Every row gives one point. Each copy is the shape, with its points in the same order, turned, moved and blurred by noise. Say if it was mirrored as well.
In the rows, zero is written as 128.

Shape (9 x 3)
[[116 119 158]
 [183 107  91]
 [101 139 131]
 [123 125 192]
 [153 107 167]
 [136 144  46]
 [143 169  90]
 [ 82 112 109]
 [150 119 112]]
Copy 1 (9 x 3)
[[132 158 156]
 [165  64 145]
 [118 154 122]
 [156 189 168]
 [165 144 168]
 [104  71  90]
 [137 112  75]
 [ 80 144 142]
 [134 107 137]]
Copy 1 is: only turned
Copy 2 (9 x 3)
[[136 133 170]
 [142 138  76]
 [ 98 138 161]
 [157 144 192]
 [170 135 152]
 [ 69 145  72]
 [ 90 178 110]
 [ 85 102 150]
 [127 139 114]]
Copy 2 is: only turned
Copy 3 (9 x 3)
[[112 126 135]
 [172 172  84]
 [127  98 126]
 [100 139 172]
 [117 166 142]
 [192 102  60]
 [191 107 110]
 [107  91  88]
 [152 142  98]]
Copy 3 is: mirrored

Shape (9 x 6)
[[ 98 179 143  90 128 116]
 [124 139 154  53 149 156]
 [147  94 130 150  99  98]
 [ 97 154  95  86 185 131]
 [ 67 104 149 119 111  69]
 [144  78 189 188 107 139]
 [108  94 133 148  86 139]
 [124  98 103 133 113 115]
 [151  83 169 157 128 119]]
Copy 1 (9 x 6)
[[132 119 204  92 147 132]
 [157  74 173 115 182 138]
 [119 131 111 145  93  91]
 [112 129 148  81 199 161]
 [ 67 111 167 104 124  79]
 [108 108 138 221  86 115]
 [102  98 139 137  83 137]
 [106 124 102 115 113 123]
 [120 115 128 190 119  99]]
Copy 1 is: only turned
Copy 2 (9 x 6)
[[109 148 140  87 169 112]
 [ 86 104 146  59 128  91]
 [144 108 136 155  99 153]
 [ 70 103 101 109 177  81]
 [132 113 187 150 171 142]
 [ 99 130 176 167  46 158]
 [ 98 110 152 140 109 184]
 [119  93 121 145 127 151]
 [114 114 162 161  69 127]]
Copy 2 is: mirrored
Copy 3 (9 x 6)
[[117 194 146 102 139 113]
 [127 160 199  77 148 156]
 [135 104 121 138  70 133]
 [166 169 134 110 191 150]
 [144 121 107  88 110  70]
 [ 83  64 163 160  86 112]
 [ 89  91 117 107 101 135]
 [136 105 105 117 106 149]
 [120  81 164 151  90 120]]
Copy 3 is: only turned
Copy 4 (9 x 6)
[[ 97 162 124 107 113 123]
 [ 92  94 101  92 113 139]
 [159 111 156 160 175 102]
 [ 84 154  69 129 146 158]
 [ 80 143 153 150 171  67]
 [149  94 211 132 204 138]
 [116 102 178 178 154 122]
 [131 120 124 179 163 116]
 [152  97 164 124 197 126]]
Copy 4 is: only turned
